Each row is a point. The last column is the point's height on a tilted bowl or saddle (a function of degree 2), plus a little noise. Along how many of its main directions does it bend up, bend down or stay straight?

Points (11 x 3)
[[  8  40 -25]
 [ 11 -54 -66]
 [ -5   1 -11]
 [-22  -5  -4]
 [-32   2   3]
 [-57 -33 -14]
 [ -6  14  -8]
 [ 21 -25 -37]
 [ 17  30 -25]
 [ -8  25  -9]
 [-11  35 -11]]
Directions: 0 up, 1 down, 1 straight

Points (17 x 4)
[[-28 -39  29  34]
 [-56  -6 -24  18]
 [-49  -9 -28  16]
 [-33  20  -1   3]
 [  6 -24  -2  25]
 [ -3 -31  57 -30]
 [-18 -23 -39  -6]
 [ -8  11 -11  12]
 [  9   8 -15   9]
 [-31 -25   1  44]
 [-16  34  28 -43]
 [ -5  -2  10  22]
 [-46 -47 -22  33]
 [  0   6   4  17]
 [-19 -37 -19  26]
 [-11  46   6 -41]
 [ -1 -32  34  10]]
Directions: 0 up, 2 down, 1 straight

Points (25 x 5)
[[ 42  -9 -13  58 -55]
 [ 17 -14  17   1 -14]
 [ 25 -35  23  25 -35]
 [-28 -21  24  33  13]
 [-20  22  13 -10 -11]
 [ -2  -3 -36  41  12]
 [ 56  -9  15  -1  -3]
 [ 25   2  -5 -13  -7]
 [ 27 -22  -7  13 -18]
 [ 25 -34  50  17 -24]
 [-19  15  51   0  17]
 [-20  32 -13  -6 -14]
 [-51   7  13  11  20]
 [ -7  -7  13 -14 -17]
 [ 22  18  40   0  11]
 [-35   3 -36 -41 -26]
 [  2   7 -47  32  14]
 [ 30  56  13  11 -22]
 [-11  12 -12 -11 -10]
 [-18  13 -31 -30 -15]
 [-12 -11  20 -46 -47]
 [-14   8 -23   1   1]
 [  3 -32  25 -20 -36]
 [ 44  12 -24  63 -67]
 [ 60   5   2 -22  18]]
Directions: 2 up, 2 down, 0 straight

Points (43 x 7)
[[ 15  25 -16  34 -39  -3 -17]
 [-23  -2 -24  15  26  -7  -3]
 [  3 -25  -9  61 -40 -36 -39]
 [  7 -62  57 -55 -17  16 -58]
 [-22 -13   8  14  29  -1  -9]
 [ 16  17 -58   1   4  11  -8]
 [ -6 -20 -22  29 -22   9  -4]
 [ 54 -12  37   8  -1  18 -38]
 [-33  -2 -29 -13 -25 -10  -2]
 [ 24  51  28   6 -31  23 -20]
 [  6  -8 -22  23  14   7  -4]
 [ 37  13  53 -44 -48  26 -37]
 [ -6   7   5  -7   7 -18  -7]
 [ -1   0 -21   3  17  22   0]
 [ 41 -38  28 -21  31  12 -40]
 [ 30 -10 -18  20  -7  15 -11]
 [ 20 -44  30  16 -13  -7 -35]
 [ 31  -7 -29  13 -14 -12 -15]
 [-54  -8  25  29 -24  -7 -22]
 [-21 -28 -29  -2 -10   0   1]
 [ 32 -56  12 -28 -50  48 -46]
 [ 29 -24  13 -21 -10  16 -20]
 [ 46  -5  33   5 -31 -50 -52]
 [ -1  37  -4  28 -43  -1 -15]
 [ -5   1 -27  25 -17 -17  -6]
 [-17  19  16  -3   1  15  -2]
 [-42   5 -15   6 -10   0   1]
 [  4  31  17  -3 -18 -54 -22]
 [-27 -31 -11  15  -1   8  -1]
 [  7  -2 -39  32  36 -10 -16]
 [  5 -33  -8 -14 -44  13 -16]
 [ -8   7  -5  16  25  -2  -6]
 [ -1   3  34  18  71 -15 -41]
 [ 34  33 -26   6  31 -11 -28]
 [-49  33  -2  -9   9  14  -2]
 [-13 -13 -31 -29  14   7  -2]
 [  1 -51  19 -29 -27 -64 -64]
 [ -7 -30 -35  23  20  62  -1]
 [-29  11  21  30  21 -38 -22]
 [ 32 -59   9  34  -7 -17 -43]
 [ -5  21  33  12  34  -8 -17]
 [ 32 -25 -25 -20  16  33 -14]
 [ 42  13   6 -50  34  -4 -35]]
Directions: 0 up, 5 down, 1 straight

Points (71 x 9)
[[-32  24  18 -35  -2   1 -30  -6  -8]
 [-45  12 -27   1 -27  22  30   9 -25]
 [ 37  19  74  15 -28 -41   4   0 -36]
 [  1 -16 -10 -29 -17 -31 -25  -6 -15]
 [ 73 -10   1 -23   8  37 -14 -10 -41]
 [  7 -25  25  -2 -40 -17  -3   1 -10]
 [ 22  -7 -58   2 -17  38  10 -30 -45]
 [ 26  25  -4 -34 -13  23 -16  33 -22]
 [ 16  -3  34  -9  30  25  15   3  -6]
 [ 34  25  -2 -44 -29   6  60 -32 -41]
 [ -6 -33 -15  19   2 -13 -17   9 -18]
 [-32  65  11 -68 -34 -41  -3 -35 -36]
 [ 13  46   9 -72   2 -18  30  15 -27]
 [-52 -41 -15 -17   7  -2 -28  41 -32]
 [  4   4  -6 -24 -23 -35 -21 -50 -21]
 [ 29  36  57   5  39  11   4  -9 -18]
 [ 15   4  18 -25  -9  36  33 -17 -13]
 [-15  15  10 -13  -3  -1 -16  17   0]
 [-21 -35  35  18  -2  32 -19  10 -18]
 [  1  21  -4 -24 -34 -47  23  40 -15]
 [ 18   1 -18  -5 -20  14  15  36 -13]
 [-27   3  33  -9  16  25 -40 -26 -18]
 [  3 -19   8   9  12 -12  -2 -18  -7]
 [ 75  37 -54   3  15 -16  -1 -12 -62]
 [  4  27 -17  -4 -20 -19   8 -26 -13]
 [ 10 -54   3 -19   1 -52  73   3 -43]
 [ 52 -27  -2  35  12 -35  44 -15 -46]
 [-18   7  31  18  -9  17  47  -9 -15]
 [ 25 -24   1  35  25 -10 -27   0 -27]
 [ 19  17 -11   3  17   5  25  11  -9]
 [ 16  -4  62  48   3 -34  29  21 -34]
 [-43  -8  23 -13  14 -19 -28  40 -12]
 [ -8  -2  12 -40  12 -39 -21 -32 -14]
 [ 14  30  -9 -10 -18  -3  53  13 -18]
 [-43   9 -38   2  -3 -16  24 -63 -40]
 [ 51 -36 -27 -24 -22   9 -21 -18 -42]
 [-30 -46   9 -18  -3 -49  54  36 -26]
 [ 29 -22  -7  -3 -35  23  30 -37 -26]
 [  5  33 -11  62  14  27 -15 -17 -43]
 [-27  17 -43   5  -4  13  13  20 -24]
 [  1   4  -9  -3   7   1  18  47  -7]
 [-28 -16 -27  22 -19  -3  10  33 -20]
 [-29 -32  -1 -32  -9  -5  -6  48 -13]
 [ -7   8   1   1  29  21  10  33  -6]
 [ 49   4  -3 -16  39  10 -38 -28 -33]
 [ 20  34  15 -51   6  15 -23 -13 -18]
 [ 11 -14  53 -14  37 -13  11 -40 -21]
 [ 40  23 -14   4  34  29  -8 -24 -26]
 [ 26  50  13 -29 -30 -42 -26  17 -27]
 [ 31 -15  29 -29   4 -35 -23  35 -22]
 [ -8  15  26 -26  -1  19  36  36  -4]
 [-15   4  12 -22   7 -16   1 -10   1]
 [-49 -10   7 -18   0  18  38 -26 -18]
 [  3 -18 -35 -32 -19 -12 -46  -7 -34]
 [-56 -16 -16  18  19  33 -11 -58 -50]
 [-18   7  58 -29  19  -3  48   3 -11]
 [ 31  18  25  -8 -12  21  25  16  -9]
 [ -7  10  -2  42 -21 -22  37  39 -25]
 [-25  16  12 -18 -82 -14   7  10 -25]
 [-23  12   0   0  40  41 -46  15 -28]
 [-19 -10   4   4 -18   9  26  21  -3]
 [ 50  -8   8  12  24   3   9 -10 -19]
 [ -1   7 -10  24  35  20  45  24 -22]
 [  8  44   3   8 -24 -11  -7 -15 -13]
 [-11  34  -3  11   5  31 -50  -9 -28]
 [-15 -36 -12 -29  13  -2 -38 -18 -25]
 [-20  33  21 -12 -22  34   7 -41 -22]
 [  5  -8   3  12  26   1   9  -4  -6]
 [-16 -35   4   4 -15 -12 -30  16 -16]
 [ 17  12  10  30  -9  57  22 -10 -28]
 [-10 -38 -37 -35  51  23 -26 -36 -50]]
Directions: 0 up, 8 down, 0 straight
